Every row gives one point. To make a cloud, some directions were put in groups of two or more. Within a group, all points are equally far from the middle, so they leave a hole (a ring in 2 directions, a hollow ball in 3). The other directions are filled evenly. Then the cloud was stretched, turned, moved and blurred a little. Count the holes, and give their numbers of directions, smallest first.
In the rows, zero is written as 128.

Cloud, 13 rows:
[[105 163]
 [148 109]
 [106 108]
 [128 173]
 [163 153]
 [165 146]
 [165 134]
 [ 96 152]
 [119 171]
 [126 173]
 [102 160]
 [139 173]
 [ 91 137]]
Holes: 1 (2)

Cloud, 20 rows:
[[101 117 122]
 [121 155  99]
 [128 178 177]
 [132 132 147]
 [ 88 181 148]
 [ 78 140 137]
 [ 88 104 124]
 [143 125  81]
 [ 96 177 160]
 [128 161 170]
 [114  98 158]
 [ 93 174 165]
 [113 116 142]
 [159 158 118]
 [112 130 151]
 [156 126 161]
 [129 152 156]
 [ 96 117  68]
 [ 96 101  89]
 [118 130 154]]
Holes: 0

Cloud:
[[153 132 138]
 [135  90 154]
 [116 107 103]
 [120 183  99]
 [171 167 112]
 [146 126  97]
 [ 76 113 129]
 [105 117 103]
 [116 160 138]
 [150  91 116]
 [135 174 106]
 [143 158 149]
 [ 93 177 117]
 [153 177  99]
 [145 177 150]
 [103 194 149]
 [112 160 124]
 [ 88 120 159]
 [ 80 115 161]
 [124 126 153]
 [ 74 134 121]]
Holes: 0

Cloud (31 x 4):
[[134 131 126 135]
 [108 117 134 132]
 [166 121 101 125]
 [173 121  95 117]
 [ 84 118 140  88]
 [139 160 130 128]
 [138 137  80  69]
 [170 130 104  95]
 [ 92 119 115 117]
 [114 110  68  88]
 [135 109 164 141]
 [149  90 147  68]
 [101 107  63  99]
 [106  99  98 124]
 [ 93 101  69 124]
 [173 121  78  96]
 [ 81 115 131 128]
 [145 141 113 122]
 [150 127  88 103]
 [147  94 110 111]
 [141 134 135 142]
 [168 146 101 120]
 [161  77 127  68]
 [171 136  91 130]
 [140 134 140 104]
 [ 97 138  77 154]
 [117 137 122  57]
 [145  91  93 165]
 [156 168 121  74]
 [ 92 120 122  71]
 [111 118 126 130]]
Holes: 0

Cloud (29 x 4):
[[ 68 161 118 139]
 [107 133 118  85]
 [153  92 115 123]
 [139 148 180 110]
 [ 99 161 156 174]
 [117 128 110  75]
 [114 100 172  96]
 [165 126 123 132]
 [146 126 161 121]
 [105 132 117  88]
 [129 126 118 184]
 [130 159 181 101]
 [ 76  96 133 151]
 [140 109 112 142]
 [152 184  94 129]
 [ 87 140  75 135]
 [168 101 180 138]
 [146 104 118 180]
 [120 112 165 122]
 [129 118  90  89]
 [146 180 119 188]
 [148 160 124 147]
 [146 147  99 170]
 [134  82 157 106]
 [137 144  80 144]
 [172  98 112 127]
 [ 80  87 134 126]
 [142 109 125 142]
 [121 136 109  78]]
Holes: 0

Cloud (54 x 6):
[[160 164 117  83 142 107]
 [156 154 139 143 189 115]
 [129  73 142 148 118 143]
 [113 144 112  76 142 106]
 [149 154 180 103 130 171]
 [101  92 106 113 145 106]
 [168 127  83 118 161 109]
 [133 146 195 138 125 157]
 [179 138 185 125 140 157]
 [187 145 106 163 129 121]
 [141 123 140 117 194 101]
 [118  91 158 118 102  95]
 [159 147 107 174 115 100]
 [159 175 135 161 120  99]
 [158 123 110  80 129 174]
 [135  92 104 127 125 175]
 [116 146 131 151 188 120]
 [129 133 129 134 185 165]
 [141  76 111 135 163 136]
 [108 155 159 130  92 150]
 [188 106 103 112 119 153]
 [163 140 174 108 165  92]
 [123  83 131 159 117 148]
 [124 107 112 114 167  83]
 [193 134 158 130 104 112]
 [133  74 109 111 146 150]
 [174 109 149 140 175 154]
 [123 142  80 102 143 105]
 [106 142 131 119 184 150]
 [128 158 171 161 148  92]
 [127  80 124  98 112 102]
 [126 162 123  69 126 127]
 [147 155  99 138 133  78]
 [145 161 125 179 133  97]
 [122 100 101  82 158 131]
 [104 179 120 144 142 138]
 [154 101 114  99 162 171]
 [117 113 124 105 123 185]
 [141 183 170 105 121 132]
 [108  91 129  96 142  96]
 [189 142 122  97 102 140]
 [172 144 134  82 167 122]
 [114  84 124  90 137 106]
 [136 123 201 134 123 106]
 [131 103 196 122 125 143]
 [189 135 155 166 141 116]
 [163 183 110 134 117 120]
 [115 156 183 121 115 156]
 [169 112 114 166 107  97]
 [141 120 160 106  88 170]
 [126 181 146 142 134 165]
 [118 160 108 141 152  85]
 [112 165 128 111 161 166]
 [123 171 108  84 134 131]]
Holes: 1 (6)

Cloud:
[[138  81 161 138 125 144]
 [123 165 162 136 112 107]
 [ 99 139 140 183 129  97]
 [118 154 178 128 129 121]
 [135 116 109 191 117 131]
 [163  94  96 107 169 149]
 [ 86 133  94 141 180 114]
 [156 105  76 150 123 139]
 [176 137  94 131 131 149]
 [ 99 145 109 136 192 122]
 [126 163 168 148 165 108]
 [166 106 154 173 124 137]
 [114  98 148 144 112 160]
 [119 167 147 159 167  97]
 [156  83 163 138 165 112]
 [117  88  93 138 146 175]
 [141 138 103  81 144 162]
 [168 143 108 131  96 118]
 [135 148 140 109 184 161]
 [109 155 108 139 190 124]
 [ 75  91  95 119 133 101]
 [113 144  92  83 113 128]
 [ 76  95  87 121 118 109]
 [ 95 132 134  81 109 127]
 [149 102  73 129 137  92]
 [140 172 129 136 101 107]
 [ 85 106 130 149 164  85]
 [155  78 125 117 184 126]
 [127  69 127 108 108 124]
 [136 153 182 120 150 117]
 [157 111 130 149 121  64]
 [149 175 137 150 119  94]
 [112  91 101 137  91 136]
 [166 101 161 153 161  88]
 [102 142 117 184 117 120]
 [111 126 160 183 156 123]
 [118 172 113 160 166 113]
 [150 153 181 121 143 109]
 [159 105 124  83 176 128]
 [110 138 167 155 161 148]
 [133 109  91 180 124  91]
 [ 90 144  90 155 110 128]
 [141 175 119 141 125 147]
 [103 131 109 191 129 103]
 [105  85  75 127 125 150]
 [155 173 124 154 132  86]
 [140 179 129 161 156 107]
 [146  77 102  90 136 130]
 [146  85  95 139 166 163]
 [167  89 142 141 160 163]
 [ 79 124 125  93 107 115]
 [154 127  89  85 133 148]
 [121 164 105 143 183 127]
 [ 97  73 101 116 123 101]
 [ 92  84  88 122 168 145]]
Holes: 2 (2, 4)

Cloud:
[[120  71 111 158 134 125 104 102]
 [136 109 190 162 116 134 176 110]
 [120 111 177 146 133 148 118 145]
 [139 105 147 122 145  79 148 141]
 [136 165  95 174 180 111 128 129]
 [ 88  87 202 112  81 148 104 104]
 [128 120 144 205 122  97 111  89]
 [104 101  85 168 141 171 121 146]
 [ 92 125  91 112 126  91  96 131]
 [ 85 133 102 108 112 160  91 111]
 [126 171 116 150 163  95  85 119]
 [101 122 109 174 173  99 118 135]
 [151  70 117 168 127 190 139 164]
 [132 139 147 101 104  99  89 139]
 [ 81  98 159  93 165 123 132 136]
 [179 113 105 136  80 107 147  85]
 [111  79 142 124 156  87  91 117]
 [136  91 116 137  95  86  97 161]
 [112  74 156 103 134 100 116 108]
 [ 99 174 147 170 101 171  95  95]
 [122 116 176 121 107  95 143  57]
 [173 122 116 197 134 108 120 111]
 [ 88  77 121 115 121 143 113 138]
 [ 82  95 127  94  93 153 150 118]
 [ 90 118 104 124 124 144 176 103]
 [112 134  74 161 150 175 140 122]
 [149  87 121 139 152 165 148 123]
 [120 168 146 187 107 110 170 122]
 [ 89  72 162 100 118 142 134 103]
 [129 163 163 160  91 179 134 157]
 [101 106 154 152 138  94 153 138]
 [ 97 157 106 138  85 135 172  97]
 [145 119 121 159 112  97 147 140]
 [ 75 142 128 130 115 158 144 144]
 [ 66 117 167 100  90 140 135 143]
 [134 168 146 130  93 139 119 147]
 [128 142 125 156  81  99 105 159]
 [139 183 143 135  84 114 110 124]
 [ 88 149 160 172 121 139 141  58]
 [164 101 137 113 152 133 125 168]
 [139 124 162 115  79  75 131 147]
 [164 150 149 144  75 108  87 122]
 [166 110 174 124 121 138  69 109]
 [ 90 156 138 115 150 144  94  84]
 [162 123 189 150  94 152 164 113]
 [137  81 122 102 154  70 109 136]
 [124 132 177 134 123 169  96  96]
 [124 100 120 174 159 168 150 135]
 [ 92 104 108 154  86 162 145 122]
 [120  79 104 166 115 139 159 101]
 [ 84 139 179  93  87 160 133 141]
 [172  90 148 156 143 109  74 144]
 [101 153 113 162 138 118 143 169]
 [165 121 110 117 153 123 131 122]
 [ 83 127 122 168  90 151 180 139]
 [ 78  80 135 190  89 145 143 138]
 [157 108 105 138 114 114 152 150]
 [160  66 155  97 138 145 137 140]
 [100 114 101 108 120 137 122  81]
 [ 95 153 116 129  94  90 174 111]
 [ 94  81 100 153 130 140 151 131]
 [150 126 130 150 122 138 129 163]
 [ 85 145 103 168 114 119 144 135]
 [151 135 120 128 134 141 148 166]
 [123 150  97 132  92 157 175 116]
 [ 90 161 147 157 127 137 140 159]
 [ 87  77 113 102 110 164 110 163]
 [158 120 114 129 101 116 143 101]
 [ 96  53 134 178 117 174 122 146]
 [ 71 100 197 148 110 151 135 123]
 [ 77 129 103 115  96 131 106 152]
 [ 76 109 155 196  79 133 100 110]
 [ 82 178 121 180  98  99 121 125]
 [164 103 159 150 121 135 145 104]
 [167 123 146 148 142 104 132  94]
 [115 126 141 101  89 108 163 140]
 [111 163  94 180 133 106 122 102]
 [142 131  71 112 136  91 128  90]
 [ 97 171 161 105  85 111  92 115]
 [ 93 100 176 156 120  85 108 128]
 [167 103  88 117 125 137 131 108]
 [124 154 113 135  97 147  92 140]]
Holes: 0

Cloud (77 x 8):
[[112  71 109  82 123 157 167 123]
 [129 153 159  76 117 172  94 174]
 [121  97 160 127 100  92 118 116]
 [108 108  94  88 146 106 110 156]
 [139 120 132 110 107 147  99 187]
 [151 149 128 127 200 158 125 132]
 [ 96 113 165 107  81 148 146 121]
 [111  98 124 133  90  97 118 102]
 [ 97 139  94  95 141  91 166 151]
 [116 171 100 104 145  99 108 165]
 [125 108 112 147 172 184 156  97]
 [147 151 117 116 110 145 112  81]
 [ 93 108 141 113 188 104 132 142]
 [121 122 188 149 160 120  74 158]
 [167 153 118 125 193 145 108 146]
 [101 108  83 124 132 148 145 179]
 [138 180 126  94 136 138  80 121]
 [116 144 191 130 107 165 138 174]
 [136 119 115 185 137 115 127 119]
 [ 76 115 120 106 109 117 106  95]
 [152 121  70 123 159 150 106 142]
 [154 154 157 137 161 128 178 151]
 [120 155 173 130 118 108 135 162]
 [173 166 168 119 155 111  86 117]
 [134 127 176  89 150 147  94 175]
 [ 97  97 114  96 140 136 153 149]
 [108 114 167  86 212 139 104 143]
 [133  86 153  92 166 157 115 159]
 [123 140 142 107 122 133  92 182]
 [ 91 129 121 147 151  94 168 175]
 [ 85 154 129 153 128 113 160 157]
 [137 160 125 128 131 119 105  76]
 [110 163 166 136 197 126  94 130]
 [133 175 133 122 137  69 106 121]
 [122 144 121  68 159 163 157 118]
 [112 176 136 116 121 112  99 120]
 [126  83 147  80 156 142 122 145]
 [129 145 108 151 162 158 115  91]
 [145 163 167 147 189 127 134 144]
 [131  77 125 108 136 152 143  85]
 [128 145 136  61 178 149 122 122]
 [174 116 152 151 142  94 133 111]
 [128 138 161  90 170 130 167 137]
 [128  78 112  89 171 133 100 122]
 [122 120 118 155  98 142 122 174]
 [104 150 177 125 195 161 124 130]
 [130  77 124  96 128  88 150 135]
 [154 127  98 162 134 140 141 152]
 [142 158 160  78 146 175 139 163]
 [136  89 116 107 107 136 131  85]
 [ 93  93 137 149 192 143 107 134]
 [149  86 136  62 164 164  95 168]
 [151 117 101 126  70 114 108 134]
 [113 123 122 130 178 144 117 208]
 [127 188 139 124 121 121  90 163]
 [105 174 137 147 125 125  78 179]
 [117  67 155 118 168 169 166 136]
 [ 92 174 158 143 116 153 127  99]
 [159  86 142 114 144  85 123 157]
 [115  89 173 117 126 106 119 109]
 [187 150 151 128 130 178 100 145]
 [138 101 109 135 141 172 131 137]
 [140 114 117 154 143 178 111 165]
 [136 127 159 117 224 141 142  87]
 [161 153 186  72 136  98  95 164]
 [104  80 133  97 116 145 146 110]
 [156 168 124 101 141 131  81 104]
 [140 153 161  84 100 109 162 143]
 [139 170 116 174 131 109 164 136]
 [130 152 134 111 152  81  96 187]
 [128 111 150 130 114 115  74 131]
 [109 166 113 147 164  86 140 112]
 [113 151 204 136 141 141 136 143]
 [110 124 136 114 156 107  97 161]
 [117 186 110 150 146 124 114 129]
 [169 165 125 177 140 107 119 149]
 [146  97 161 150 135 158 141 173]]
Holes: 1 (2)

Cloud (102 x 9):
[[138 119 187 112 148 148 162 146 130]
 [177 139 156 112 136 189 135 133 145]
 [139 105 110 135 132 163  79 108 157]
 [134  93 175 117 109  92 111 163 123]
 [165 179 136 138 143 117 148 102 164]
 [161 135 107  95  72  93 154 128 125]
 [209 145 135 127 142 108 134 120 115]
 [160 144 130  98 140  76 162 110 123]
 [171 138 163 133 158 120  79 149 133]
 [158 141 108  91  70  92 154 135 127]
 [127 114 167 158 136 129 139  94  87]
 [ 88 156 126  77 120 120 165 123 118]
 [131 107  69  96 106  64 128 123 135]
 [184 150 157 129 137  93 131 108  90]
 [ 91 105  75  97 143  89  69 135 124]
 [134 102  72  98 156 163  61 132  95]
 [115 152 124  67 105  82 141 132 103]
 [136 148 116 101 143 172 164 131  90]
 [152 158 142 106 128 127 139  73 155]
 [125 105 131 134 146 150 133 149 175]
 [195 132 189 104 117 145 115 119 117]
 [179 137  70 120 112 140  90 123  93]
 [113 133 105 110 147 159 168  98  89]
 [116 171 136  79 144 112  79 111  98]
 [116 100  65 147 178 130 137 113 103]
 [118 141 114 101 162 179  83 115 128]
 [138 173  79 114 124  91 105 158 100]
 [151  83 155 132 101 110 163 125 121]
 [193  88 129 106 156 132 103 100 130]
 [151 107 184 124 160 111  93 107 114]
 [157  89  86 152 116 157 111  96 121]
 [104  79 100  99 118 148 158 102  86]
 [119 115  98 109  95 155 128 149  83]
 [135 127 128 122 169 150 142 158 105]
 [177 163 140 123 146 167  95 123  80]
 [143 126  63 107 153 172 144  89 104]
 [158 157 196 110 123 165 102 112 131]
 [141 106 126  49 137 145 101 107 128]
 [209 149 129 149 127 119 106 142 114]
 [138 130 153 108  97 123  83 164  63]
 [164 146 122  71 111  86 139  96 120]
 [185 101 158  98 114 120 101 102  90]
 [ 98 125  53 153 149 137 144 102 122]
 [100 167 123  71 141 148 106 110 111]
 [112 159  71  83 153 155 126  96 130]
 [148 120  76 122 100 162 154 136 124]
 [175 162 115 123 141 104 114 102 167]
 [122 115  66 125 176  92 157 101 138]
 [118 152  77 129 114  95  83 114 100]
 [173 111 152 138 155 149 124 124 159]
 [133  99 151 124  96 166 161 115 115]
 [127 127 144  68 160 120  80 141  96]
 [131 108 118 160 102 144 135  86 103]
 [121 125  81  83 141 172  97 130 152]
 [117 129  92 164 113 136 119 103  94]
 [109 140 108 116 121 153 150  80  84]
 [179  98 139  97 115 141 120  87  97]
 [158 108 174 106 124 154 171 126 128]
 [ 85 128 137  74 151 143  97 119 101]
 [103  90 156 117 125  74  88 120 126]
 [130 138 147 151 118 169  86 152 125]
 [173 120 116  84 152 155  59 112 106]
 [142  98 133 130 144  75 143  85  89]
 [134 139  99 134 115  93 112 157  78]
 [118  99 123 140 115 147  77 115  77]
 [176 161 134 106 135 142  70 125 154]
 [108  89 127 147 110 169 132 109 106]
 [194 168  83 110 129 139 113 106 107]
 [107 121 175 127 152 152  90  98 101]
 [169 150 120  72 147 120  63 118 132]
 [113 128 124 145 158 106 154  52 127]
 [133  88 154 110 106 100 123 170 108]
 [113  89  88  98 136 159 123 134 171]
 [164 107  76  78 147 171 109 132 102]
 [181 138 143 147 159 111 143 138 114]
 [106 162  85 112 104 114  85 124 108]
 [107 131 124  80 127 153 139  80 148]
 [184 176 122  75 126  94 119 113 130]
 [105 128  99 160 122  91 117 108  90]
 [133  89 128  71 106 148  84 113  84]
 [157 115  67 124 143  99 149  92 171]
 [142  95 147 103 102 138 178 125 112]
 [156  98 187 113  94 101 128 159 128]
 [120  99  70 145 134  95 167 117 142]
 [189 101  99  99 123 114 110 165 119]
 [ 77 152 170 115 111 152 127 122 131]
 [ 84 101 175 119 152 128 117 120 108]
 [152 138 101 105  85 112 125 117 169]
 [115 133 157 135 145 154 136 114  73]
 [143 129  92 155 109 160 116 114 102]
 [135 132  39  86 111 115 129 135 118]
 [127 123  77 107  87 128 125  78 109]
 [102 122 106 151 133 132  91  97 159]
 [ 93  94 151 121 145 134 118 120  71]
 [159 119 162 128  90 150  98 110  91]
 [136 117 165  96 101 104  88 177  83]
 [137  71 175 136 115 115 133 113 134]
 [171 102 168 121 132 132 164 108 123]
 [147  77 163 155 114 112 111 102 114]
 [185 175 107 100 125 108  94 122 154]
 [142 140 133 148 162 179 137 132 112]
 [135 128 100 102 133 184  84 151 123]]
Holes: 3 (2, 2, 4)
